Each row of a before or after table is a point. One or more steps were done to the points. Then noise was added and the rows were shuffled. The steps act on how far a point lies along the listed directions, d1 being the first. Name the steps. A step turns or swaps two directions, mirrors them in a line or flattens them onto one, adds a multiple of one to another, or multiplies one. Angles are multiples of 10 degrees, from the lower direction toward the higher: turns from -170 to 170, lines from 10 to 170 but not 90. Use the fewest steps. Two steps may share a direction if one is a turn and the other turns, adds or multiplies; they go together, in the order done. Otherwise the lowest direction goes first.

Directions:
(1): [27 32 51]
(2): [  0  56 -35]
(3): [ 60 -14 -23]
Before:
[[  24    2   11]
 [ -15  -59   27]
 [ -58  -49  -12]
 [   8  -35   49]
 [  10  -39  -20]
 [ -27  -49   84]
 [   9   -9   13]
 [ -11   -9    0]
 [  59   16  -53]
 [ -53   14  -42]
 [-113   57   38]
 [  15   30   -7]
 [ -36   -1   -6]
 [ -22   12   37]]
After, 14 rows:
[[  8 -32  -2]
 [  3  13 -38]
 [-17  10  -3]
 [ 89  42 -88]
 [ 22  75  15]
 [-19  19  41]
 [ 24  22  -1]
 [-21 -17  -3]
 [-32  63  -3]
 [ -9 -60  51]
 [  2  15   4]
 [-49  67 -54]
 [-49  27 -25]
 [ 65  18  16]]
Steps: multiply d1 by -1; turn d2 and d3 by 130 degrees

Directions:
(1): [ 58 -54 -17  16  13  53  24  33]
(2): [ 13 -14 -64  -2 -78 -18   9 -24]
(3): [-52 -21 -16 -75   2  49  12  -4]
Before (8 x 8):
[[  9 -35  -5 -14   0  48   2  13]
 [ 43 -11  53  51  91  25  -7  37]
 [ -6  37  49  39  13 -23 -15  27]
 [  1 -33  11 -36  22  49  12  36]
 [-48  13  78 -12  88  30 -12  38]
 [ -8  44 -25  28   0 -65  -8  -8]
 [-27  14  39 -27  75  55 -14  47]
 [-17 -29 -14 -36 -20  47  16   6]]
After:
[[ 17 -32 -38  -2 -51  26  19  -1]
 [ 70  16 -27  75 -32 -35 -17  23]
 [-68  57   9 -24  47 -35 -13  -6]
 [ 44  27   8  94 -38 -76 -20   5]
 [ 47 -46 -26  14 -21  40  10  17]
 [ 70 -40 -35  27 -36  15  17  26]
 [ 98 -27  24  95  57   6   3  39]
 [-18  45  55  34  14 -31 -18  21]]
Steps: multiply d1 by 1.6; swap d2 and d3

Directions:
(1): [ 60  -6   8 -50 -59  20  -1 -76  -5   4  -9]
(2): [ 29 -88 -19 -40  45 -31 -15  15  -8  44   3]
Before (11 x 11):
[[-67  67   0  41  18   5 -11  41   0 -58 -36]
 [-82  31  28  56  14  30 -15  30   8 -12  -3]
 [ 35  11  -5 -47  -5  29  38 -34  -8   9 -10]
 [-27 -80 -26  13  82 -45 -22 111 -10  33  14]
 [-43 -16  23  13  33 -37  17  36   8  -5   1]
 [ 74 -99 -34 -80   6 -40 -21  -9  -1  72  11]
 [-17  30  -9  16  -1  27 -13   9  21 -20  17]
 [-17  -4   1  13  -5 -23 -11  33   8   6   9]
 [-27  65   6  34  10  14  23  -1   7 -36 -31]
 [-44 -64 -15  48 113 -25   5  98  -8  12  13]
 [-47  66  39  92   6  24  11  39  19 -38   9]]
After, 11 rows:
[[  57   45   32  -11  -90   66   22 -104   -8  -45  -10]
 [  70   25   19  -49 -115   37    0  -86   -9  -20  -11]
 [ -17   29   -9   18    3   26  -15   11   20  -18   18]
 [  -1   26   39   -7  -45   -4   22  -35    8  -24   -2]
 [  83  -88  -28  -86  -19  -31  -21  -29   -1   66    7]
 [   3    9    9    9  -42   -5   -5   -4    7   -4    4]
 [ -39   72   42   83  -17   33   16   17   17  -44    5]
 [ -59   58   36   40  -36   49  -12  -15    3  -22  -11]
 [   3  -23  -16  -29   59    1   31   28   -4   22   -2]
 [ -30   57    2   39   23    9   19   13   12  -31  -33]
 [ -49   88    9   36  -19   23   -6   10   -4  -68  -42]]
Steps: mirror d1 and d2 in the line at 60 degrees

Directions:
(1): [  5  52  -6  19  14 -15   6  23  91  20  28  -9   9 -16 -99 -10 -10 -46]
(2): [-16  45 -59 -55  -4  11  40  92 -12 -29 -22  13 -21 -22  16 -47 -40  18]
(3): [ 71 -39  44   2 -29  57  -5  26  -9 -68  57  18  29 -44 -11 -32  -5 -22]
(4): [ 16  41  -3 -24  47 -16   5  33 -68  26  24  52  37 -15 -15  34  88 -23]
(5): [-66  50  35 -21 -60  70 -34  -3 -22  25  32  33 -12   4 -13  52 -40 -10]
(6): [ -2  10 -40  23 -84 -66  17 -22  17 -39 -17  64  27 -16  30  26  -1 -53]
Before (12 x 18):
[[  15  -47    9  -67  -27   43   -5   14 -118  -50  -16   22   -9  -17
   104    4   -5   54]
 [  78   16  -57   10   -4  -87   31   -2    7  -68  -24   52   60   -9
     1  -21   41  -51]
 [  15  -22   51   15   27   54  -39  -25    1   -4   43   -6   -5    4
   -80  -21    7    5]
 [   2  -16   28   22   11   -5  -25  -29  -27   32   12   -6   24   24
   -24   49   45  -27]
 [  16   67  -76  -54   -7   31   45  119  -44  -45   10   47   16  -47
     1  -47   -1   -6]
 [  30    1  -40   25  -11  -67   32   12   40  -34   -1   44   44  -60
   -24    8   15  -53]
 [  37   -2   30   36   58    8  -29  -25   15   -8   21  -33   32  -17
   -52   -3   30  -25]
 [   1   -8   17   57  -45  -10   -2  -10   79   14   14   -8  -15   18
   -13   13  -30  -10]
 [  20   42  -13  -25  -15   35    2   38  -35   -1   -4   21   -6  -16
     7  -12  -24  -10]
 [  27    4  -50   10   37  -70   40   -1   47  -16  -28   -8   51  -22
    -5  -17   26  -31]
 [  59  -56   29   31   40    3  -35  -37   40  -23   44  -13   20   -9
   -39   14   30  -31]
 [  11   -3   30    2   64   15   -3  -19   30   20   41  -28   -5   16
   -25    5   40   13]]
After:
[[ 19  -3 -30 -23 -14  19  22  71  -8 -43  -6  -9  -1 -13  -6 -36 -25  -6]
 [ 53 -39  66  67  -5  30 -49 -81 -12  16  72   4  57  -4 -43  49  71 -42]
 [ 58  -1  18  29  18  -2 -15 -34  -2  19  10  -8  16  -3 -24   8  26 -30]
 [-37  56 -33  10 -20 -25  17  42  38  40 -11  21 -21  22   2  24 -16   3]
 [-53  19  29 -20 -57  69 -25 -28 -18  -5  20  21  29 -12  26  42 -44 -10]
 [ -8  39 -39 -15 -26   1   6  27 -47 -57 -20  45  23 -38  34  -1 -12 -29]
 [-16  35 -57 -59  -6   6   2  58 -46 -36  -2  62   3 -23  30  26   6 -15]
 [-44  37  38 -12 -33  62 -25   5  -6  17  45  41  11 -39 -42  59 -31 -27]
 [-15  53  62 -37 -34 107 -53 -10 -53   1  53  36  15  14 -33  34 -30 -10]
 [  8  15 -66 -12  -1 -56  24  25 -38 -45 -22  65  11 -13  -8 -27  34 -13]
 [  9   0 -35 -19 -28 -18  36  15   0 -60   5  37  -3  -8  60  -6   3   2]
 [ 65 -59  48 -29 121  17 -16 -10 -49  28  10 -70  -1   2  -8 -15  63  57]]
Steps: turn d1 and d6 by 120 degrees; turn d1 and d5 by -130 degrees; multiply d2 by -1; swap d3 and d4

Directions:
(1): [ 54 -84 -28  27 -19 -39   9 -17  -2  -7 -33  28  62  -8  39  47 -42   1
 -47 -17 -48 -21 -65 -17]
(2): [ -9  28  17  25 -49 -11  10 -17 -22  24 -22 -35 -69 -32  61  76  54  44
 -46  44 -15  52  -5 -10]
(3): [  8  -6  24  27 -37  -3 -49  53  16 -34 -13 -39  77 -14  -5 -43  53  -9
 -31   5  74  56 -32 -46]
(4): [ 24 -13  65  92  26   6 -16  16  76  46  -6  32   2   7 -60  24  31  10
  28  53 -39 -22   4 -10]
(5): [ 61  -3  40  -6 -24  81  40  41 -30  20   4 -26 -43  44 -44  32 -30   7
 -20 -63  20  -9 -22 -63]
Before, 9 rows:
[[ 24 -74 -55  13  14 -55   6 -41  -5   1 -24  24  56  10  25  37 -51  -7
  -25   8 -55 -23 -55   8]
 [  5 -34  -7  31  39 -34 -48 -13  53   1  -2   9  83 -36  17 -33  25   8
    2  25 -33 -11   6  -6]
 [ 31 -33  77  88  47  16  -1  33  56  62  20  25  18  28 -87  20  28  -8
   18  15   4 -29  14  -3]
 [  1  51  82  39 -33  18 -10  41  44  76  13 -22 -94 -12 -18  53  66  22
  -35  62  -4  21  18 -28]
 [ -8 -40 -54 -25  33 -72  30 -39 -19  25   6  51 -19  -7  69  15 -55 -24
   12  19 -66 -37  -5  44]
 [ 10   2 -39  -5   7 -45  24 -42  -8  -6 -14  39  12 -10  60  41 -11  13
   17 -20 -50 -29   9  45]
 [-35 -26 -64 -45  25 -84   0 -71  -3 -10  -9  18   4 -13  81   9 -39  29
    7  -4 -53 -13  12  73]
 [-17  39 -13 -27 -20  48  -9  46 -20  11  21 -68 -46   5   9 -53  51   3
  -12 -11  46  27  12  -6]
 [-18 -60 -56  10  48 -60  -2 -35  25  -1 -12  53  64 -29   3 -22 -55  -8
   20   0 -53 -44 -16  44]]
After, 9 rows:
[[  32  -23   14   48   34  -20   -3  -32   53   46   -6   22    6  -19
    14   32   13   33   -1   28  -89  -29   10   -4]
 [ -18  -41  -10   40   -5 -100  -71  -17   60  -18  -24    0  102  -28
    50  -19   36   18  -17   36   -7   37  -25   21]
 [ -41   55  -42  -55   35   43    6   12  -17   16   40  -28  -59   20
    -6  -69   19   -9   36   -9   19  -13   43   39]
 [  27  -13   -8   40  -16  -48  -19   10   24  -26  -29   18   91  -23
    39   10   40   -3  -14   -7    4    8  -24   -1]
 [   1  -56    2   88  -15  -65  -10  -22   32   27  -46   10   37  -57
    38   51   27   31  -38   54  -44   26  -54   -3]
 [  55  -21   82   54    4   56   44   31   -6   71   20  -11  -58   37
   -57   65   19   14  -15  -18   12   -5    8  -31]
 [  16   24   60  -28   32   61  -10   76   47   36   54   19  -18   51
  -112  -58  -31  -37   24  -43   45  -59   16  -25]
 [  45  -94  -41   56  -17  -72   -5  -22    8   -5  -47    8   81   -2
    35   56  -18   -2  -54   22  -54    3  -90  -20]
 [  18  -62   -3   57  -22  -84  -31   27   25    2  -21    1   86  -30
    54  -15   29  -25  -38   51    8   38  -47  -26]]
Steps: multiply d1 by 1.3; turn d2 and d3 by 170 degrees; turn d4 and d5 by 40 degrees
